Each row of a before or after table is a point. The points were changed in one or more steps. Then noise was added and the rows were shuffled. The steps act on columns, c1 being the first. Write out the steps. A step turns or swaps two columns, mirrors them in a line or flattens them onto one, adds a multiple of one to another, or multiplies or shifts one. Angles are multiples of 10 degrees, from the lower column toward the higher: turns from -170 to 170, lines from 10 to 170 but not 90. Use the fewest steps. Two steps may share a column if one is a turn and the other turns, adds or multiplies; they go together, in the order done. Otherwise the lowest column goes first.

Before, 13 rows:
[[-26  15   2]
 [-10  18  30]
 [-12  27 -17]
 [ 14  -9  -6]
 [  4  11   7]
 [-10  49 -31]
 [  7 -10   3]
 [ 23 -31  30]
 [-34  28 -30]
 [  3  -4  -2]
 [ -2 -13  40]
 [ 11 -14   3]
 [ 16  11 -10]]
After (13 x 3):
[[ -7  10  25]
 [ 39  11  91]
 [ -5  20 -30]
 [ 11  -9 119]
 [ 17  11 -14]
 [-25 -18   6]
 [-51   6 -96]
 [  7  -1  11]
 [ 14   8   8]
 [-29  -5 -48]
 [-19  -7  90]
 [  3   4  -4]
 [-39 -23 -85]]
Steps: turn c1 and c2 by 70 degrees; multiply c3 by 3

Before:
[[-21  65 -30  18  86  -4]
 [ -1  -3 -50 -43  24  13]
 [-16  64 -25 -31  86  12]
 [-36  20 -38  11  14 -16]
 [ 20 -19  13 -14 -33 -53]
 [-43  42 -37 -18   2 -24]
 [-16  -7  17   5 -60 -29]
 [  1  20 -48   3  31 -31]
 [ 20  26 -10  13 -68 -26]
 [ -2  10 -19   9   9  13]
 [ 39  17   1  -9 -49 -45]]
After, 11 rows:
[[  15    9   20   15  -63  -42]
 [ -32  -31    6  -21  -48  -71]
 [  -7  -29  -11   35  -69  -44]
 [  -1    5  -44 -107   19   17]
 [   5  -17  -51    7   30  -48]
 [  42  -54  -34   46   85   -7]
 [  56  -27  -42  -42    6  -37]
 [  40   -6  -38   28    9  -26]
 [  35  -53  -23  -77   85   16]
 [   4   -8  -18   24   10   14]
 [ -30   13   14  -38  -32  -83]]
Steps: turn c1 and c2 by -160 degrees; multiply c4 by 2.5; multiply c6 by 1.6

Before, 8 rows:
[[-52  16 -65  21 -45 -77 -12  28]
 [-22  32 -14  50  -7 -16  -2   2]
 [ 40 -51  42 -41  15  11  67  36]
 [ 34 -25 -21 -54 -14  41  15  16]
 [-31  36  24 -11   8  21  57 -75]
 [ 18  20 -26  30 -34 -18  31 -63]
 [ 22 -43 -64 -44  36  23   7 -63]
 [-58 -17 -19  31 -29  -1  37  -2]]
After (8 x 8):
[[ 34  33  28 -59  70  12 -28  57]
 [ 34  53 -42 -23 -13   1 -52 -59]
 [-26   7  41  17 -11 -27 -50  49]
 [ 14  40  27 -47   1  30  -7 -20]
 [-24 -43 -25 -26  -8  14 -80  55]
 [ 38 -49  33  34 -12 -10 -36  -9]
 [-25 -30  14  52   2 -27   3  -1]
 [  2 -55  79  28   6 -86  20 -23]]
Steps: turn c1 and c2 by 110 degrees; mirror c3 and c5 in the line at 110 degrees; turn c7 and c8 by -160 degrees; add -0.3 times c8 to c4; shift c6 by -10

Before, 13 rows:
[[  -1   -3   30   27   24   -3  -45  -30  -11    6   22]
 [  41  -49   14  -41  -91   49   17  -11    3   -2  -15]
 [  36    0    1  -18  -52   15   61    2   12   33  -27]
 [ -40    3    8   44   40    6  -16   -4    3  -56   -5]
 [  -8  -19   13   15   26  -26  -12   24  -16  -17   57]
 [  23   -8   16   31  -54  -38   66  -24  -83   -3  -10]
 [  35   10  -41   20  -18  -16   13  -12  -71    2   -1]
 [  16   14   28  -20  -20  -16   24    6  -76    6  -30]
 [   6  -24   16   41   31  -47  -13  -15    0  -18  -24]
 [  32   -1    4  -51 -115    1  -10   11   30   -3   -9]
 [  48  -35  -13   -9  -29  -28   36   16  -87    2  -30]
 [  34   16   36   26   45   -5  -24  -11   17  -60   27]
 [  13    1   34   69   17    2  -42   36  -10  -20   14]]
After, 13 rows:
[[ -50   53  -44   48   -9  -17   71  -22  -27    3   -5]
 [ -71   38   15  115  -44  -41   49  -41  -42    5  -12]
 [  -3   19   29   40    9   14  -95   35  -16   23   -1]
 [  27   26    5   62  -54   -7   57  -16  -19  -37   16]
 [  -8  -35    4  -23   45    4  -28   10   24   50   27]
 [   2  -17   12   -5   29  -51  -34   -9  -22   25   -7]
 [ -11   -6   25  -15   34   12  -93  -21   -9    4  -21]
 [  40   16    5  126 -118   -7  -10  -25  -22   -2   -1]
 [ -67   41   24   12  -26  -27  -21   -3   -9  -10   10]
 [ -65   40   -8   39  -39  -47   56    7  -74   -7   -4]
 [  17   -9    8   98  -81   26   -3  -39  -62  -11   46]
 [ -16  -17   10  -22   11   17  -30   36  -16   36  -50]
 [  32   30   28  -38   48   11  -79    3   -4   63    0]]
Steps: turn c1 and c9 by -70 degrees; turn c2 and c9 by 50 degrees; add -1.5 times c3 to c7; add -1.5 times c5 to c4; turn c5 and c8 by 20 degrees; turn c6 and c11 by -40 degrees; turn c10 and c11 by -160 degrees

Before (14 x 14):
[[-32 -58  23  26  31  14  41 -13   4  16 -19 -17  23  42]
 [ -4  29 -16  14   5  17   2  -6  -9   0 -42 -32  -5   5]
 [ -1 -39  -3  25  -4  16 -26  20  -4  17 -20  12  42   7]
 [-16  17 -11   9  35  34 -25  52   6 -17 -18   4  -3  45]
 [ 47  -2 -12  -3 -30  37  10  27   9  22  15 -11 -15  25]
 [ 14 -28 -34  38   2  -3   3 -19   1  -3  23 -16  36 -12]
 [ 16   3  22  18  23  35  -5 -37  -9 -23   0 -26  -1  29]
 [  4  11   1  38 -32 -13   1  -3 -46 -22  12  21   5  42]
 [ 29 -12   5  38  48  26   9 -10   6   8 -22  -2  23  11]
 [ 55   4 -25 -26   2   9   3   7 -31 -16 -34 -19  -2   9]
 [ -5  12  35  14   6  25  12  -9  12  -7 -17 -12  48   8]
 [ 17   9  -4  -6  -2 -17   9   0 -48  -4 -13 -49  -6 -34]
 [ -7 -30 -31  21  -3  17   3  14 -21  -8   1  24   6  -8]
 [ -9  13   1 -19 -19  16  15   2 -24  51  -4 -16  37   3]]
After:
[[  6  -2 -11  -4  27  38  11 -30   3  26  -8  12 -38 -53]
 [-13 -40  -3  25  21  16 -26  -4 -22   1 -13   1 105  -3]
 [ 11   4  23  19 -36  36  -5  23   6 -17  17  31  -2 -24]
 [ 22 -28 -35  37 -19  -2   3   2  16  12  12  -7  90 -10]
 [-38  10   1  37  -3 -12   1 -31 -11  -9  51  21  12 -17]
 [-27  17 -11  11  53  35 -25  35   1 -24  -5  39  -8   0]
 [ 24  28 -17  15  -5  17   2   4 -31 -26 -14  21 -12   3]
 [ -9 -58  24  26 -14  13  41  31 -16   1 -21  51  57  17]
 [  6  13  34  13  -8  25  12   5   1 -17 -15  13 121   2]
 [  2 -11   5  38 -11  26   9  47 -14  -8 -19   1  58 -32]
 [ 60   9  -5  -6   0 -17   9  -1 -36 -10  32  -9 -15  -6]
 [-19 -30 -31  21  14  17   3  -4  -9  -7  21 -17  14  10]
 [ 12  13   1 -18   2  17  14 -19 -42  36  -4  14  93   7]
 [ 22   4 -24 -27   7   8   2   2 -30 -34  14   2  -5 -55]]
Steps: turn c1 and c14 by -110 degrees; turn c1 and c12 by 120 degrees; swap c5 and c8; turn c10 and c11 by -40 degrees; turn c9 and c11 by -50 degrees; multiply c13 by 2.5
